Rows are points. Before rounding, the points of a table are all equally far from one centre. They may lie mostly on one side of it. Where is the centre, to within rounding?

Points (9 x 2):
[[ 23 -51]
 [  9  22]
 [ 29  24]
 [ -2  15]
 [ 60  -5]
 [ 53  10]
 [ 14  24]
 [  5  20]
 [ 25  25]]
Centre: [ 23 -13]

Points (10 x 4):
[[  4  10   8  29]
 [ 36 -15   7 -36]
 [ 17 -60  -5 -17]
 [ 12 -29 -35  -8]
 [  8 -36  37  -2]
 [ -5 -20   6  46]
 [ -7 -36   6  40]
 [ 24  19  25   4]
 [  0 -28   5 -10]
 [  1 -13 -24   5]]
Centre: [ 53 -28   1  23]

Points (15 x 8):
[[-36 -26 -15 -46  20  -9 -41  -1]
 [-25  -8  12 -41  -5 -10 -53  24]
 [ -3 -30  11 -51  16 -15 -48  13]
 [-21 -45   8 -18  12 -15 -52 -18]
 [-16 -41  -4 -24 -13  -4 -59  -6]
 [-12 -41  16 -29  12  14 -57  17]
 [-36   0 -16 -31 -19   6 -47   8]
 [ 11   4 -12 -28  -8  -3 -54 -12]
 [-16 -47 -29 -41   9   1 -31  -8]
 [ -6 -21  -6 -24  25   0 -60   7]
 [-19 -34 -14 -18  -1 -14 -55  -2]
 [ -3 -30   8 -34  15   8 -57  23]
 [-17 -26 -18 -49  -6 -19 -44  -6]
 [ 19 -39  11 -28   8 -13 -49  -3]
 [-21 -44 -16 -50   3   4 -41 -22]]
Centre: [-12 -15  12 -24   1   8 -13  -7]

Points (18 x 12):
[[-13  43 -31  43  -4  -3 -46 -19 -11  -6 -45 -49]
 [ -7  29 -28  24   4  43 -40 -34  23 -15 -48 -25]
 [ 14  41  -1  11   2  40 -58  -2  24 -11 -38 -46]
 [ -7  48 -25  13   3  32 -13   7  25 -41 -36 -51]
 [ -3   4 -32  20  -9  42 -31  10  44 -17 -30 -40]
 [-24  37 -30  47  -6  39  -6   1  39 -20 -20 -13]
 [ -5  40  -7  20  -3  29 -36   7  33  26 -45 -31]
 [ -8  31 -20  39  -8  53 -31   9  18 -51 -39 -12]
 [-13 -16 -22   5 -41  22  -9 -33   2 -28 -20  10]
 [-17   9  -6  32 -25  57 -28 -22 -22 -23 -12 -35]
 [-30  42  15  47   7  30 -41  10   8  10 -37 -12]
 [-36  44  -8  32 -30  36 -40 -16  21 -12 -33 -28]
 [-16  33  18  29   3  39 -56  -9  25 -39 -36 -11]
 [-10  43  -2  23  31  29 -35 -19 -20   2 -27 -50]
 [-20  17  -6  34   5  35 -60  -3  35 -37 -39  -8]
 [-35  40 -16  -3   4  27 -59 -17  39 -17 -22 -30]
 [  6  -4 -10   6  -7  32 -52 -19   4 -43 -56 -22]
 [-38  14  -3  48  -9  46 -25  -5   2 -16 -37 -24]]
Centre: [ -1  24 -15  10  -4   6 -29   3  -3 -15  -8  -8]
